Every row gives one point. Two turns around zero, p and q, are shown by what they do to some points. Where does a point land after both, in the order given? Backwards means that the second turn is done in reverse. Each puzzle has new turns, and all numbers are rounded.
In the rows, 128 means zero.

Turn p:
[ 91 119] => [ 95 109]
[ 94 154] => [ 88 143]
[160 140] => [155 148]
[167  99] => [174 111]
Turn q:
[115 122] => [116 120]
[123 179] => [115 178]
[146  84] => [153  88]
Where do these land?
q, then p: [ 98 138] => [ 97 124]
q, then p: [ 81 134] => [ 83 113]
p, then q: [162 107] => [168 124]
q, then p: [171 133] => [165 151]

Turn p:
[105 171 158] => [107 180 142]
[130  85  88] => [129  75 103]
[122  92  90] => [121  83 101]
[137 125 157] => [134 133 157]
[147 167 147] => [150 169 137]
Turn q:
[127 162 113] => [131 165 123]
[133  79 190] => [127  64 174]
[116 175 108] => [121 180 122]
[116  96 126] => [113  99 118]
[149 128 103] => [149 133 103]
Where do these land?
q, then p: [124 148  89] => [133 147  89]
q, then p: [160 149 141] => [162 143 145]
p, then q: [114  82  98] => [106  85  98]
p, then q: [115 132 183] => [113 137 182]

Turn p:
[180 139 122 138] => [179 142 115 130]
[ 88 168 179 107] => [ 92 159 178  89]
[140 146 114 113] => [137 137 110 108]
[ 79  96 115 155] => [ 80 110 126 170]
[153  91 110 127] => [152  93 111 143]
Turn q:
[172  94  97 112] => [177  93 101 126]
[105 161 128 158] => [ 95 159 123 149]
[115 103 120 129] => [117 101 124 125]
[165 104 176 116] => [169 113 178 129]
[ 83 178 119 125] => [ 83 173 113 110]
Where do these land?
p, then q: [159 142 126 133] => [157 143 118 134]
q, then p: [133 191 165 117] => [133 187 147  88]
p, then q: [143  90  48 142] => [125  83  57 163]
q, then p: [123 110 160 159] => [121 131 166 157]
q, then p: [112 126 152 138] => [113 132 154 131]
q, then p: [ 80 139 124  88] => [ 91 112 125  79]
q, then p: [147  99 120 120] => [150 101 124 138]

Turn p:
[121 106 124 119 188  95 114 132] => [130 125 137 126 195  97 129 123]
[168 121 164 147 116 147 116 141] => [172 138 131 148 121 164 113 137]
[143  74 122 119 112  96 129 129] => [176  99 132 112 130 100 143 120]
[196 142 107 170 149 150 101 101] => [154 148  59 176 141 145 104 111]
[116 166  88  80 111 138 101 128] => [ 95 155  99  74 110 115 106 131]
[ 95 131 204 144 156 183 149 141] => [102 117 184 153 149 207 128 144]
[ 73 157 134  92 151 114 180 139] => [ 66 144 176 106 136 118 169 120]
[ 99 145 117 129  84 129 104  92] => [102 105 120 119  84 114  89 120]
[170 130  71 116 132 103 165  96] => [135 143  79 127 121  93 170  78]
[122 106 171 152  96  88 139 147] => [164 113 182 150 104 111 132 141]
[105 131 106 140 114 166 108 160] => [110 120 106 117 118 144 122 182]
Turn q:
[109 137 134 150  93 129 153 109] => [114 149 148 120 100 136 153 103]
[146 107 108  94 150 114  91  96] => [139 106  79 118 152 110  98 105]
[ 68 140 121 124 122 126 157 176] => [ 70 149 141 130 120 160 138 171]
[ 80 111 142 213 147 112 134 109] => [ 77 114 184 169 145 121 157  81]
[123 101 152 154 127 125 113 149] => [118  96 164 135 124 122 118 132]
[147 139 109 110  93 128  84 118] => [143 145 108 115 103 100  85 117]
[164 170 108 133 224 142 150 217] => [155 136 123 197 191 126 148 234]
[161 107 121 100  99 113 142 104] => [149 112  94  95 100 117 142 115]
[144 109 123 101 117 169 139 105] => [161 120 103 123 108 164 123 112]
[137 158 162 100 108 122 117  98] => [153 154 135  78 137 125 118 110]
Where do these land?
q, then p: [151  58 156 131 126  92 164 106] => [160  74 139  96 132 129 181  90]
q, then p: [162 153 158 144 107 168 137 148] => [170 167 139 144 104 162 121 128]
p, then q: [ 94 116  93 120 115 120 104 155] => [ 97 109 111 108 125 118 117 171]
p, then q: [189 187 101 142  86  80 118 101] => [126 192 119 118  96  47 133  93]
q, then p: [ 76 144 169 150 146 125 121  96] => [ 88 120 159 137 159 161 104  93]
q, then p backwards: [145 158 121 121 156 127 120 167] => [131 129 124 153 146 119 102 172]
p, then q backwards: [116  97 109 132 155 171 162 152] => [118 112 134 111 166 118 187 137]
q, then p: [ 77  99 115 119 171 139  74 110] => [ 97  79 103 135 178 126  81 139]
p, then q: [142 140 129  93  90 130 151 116] => [144 153 113  90 101 139 130 110]
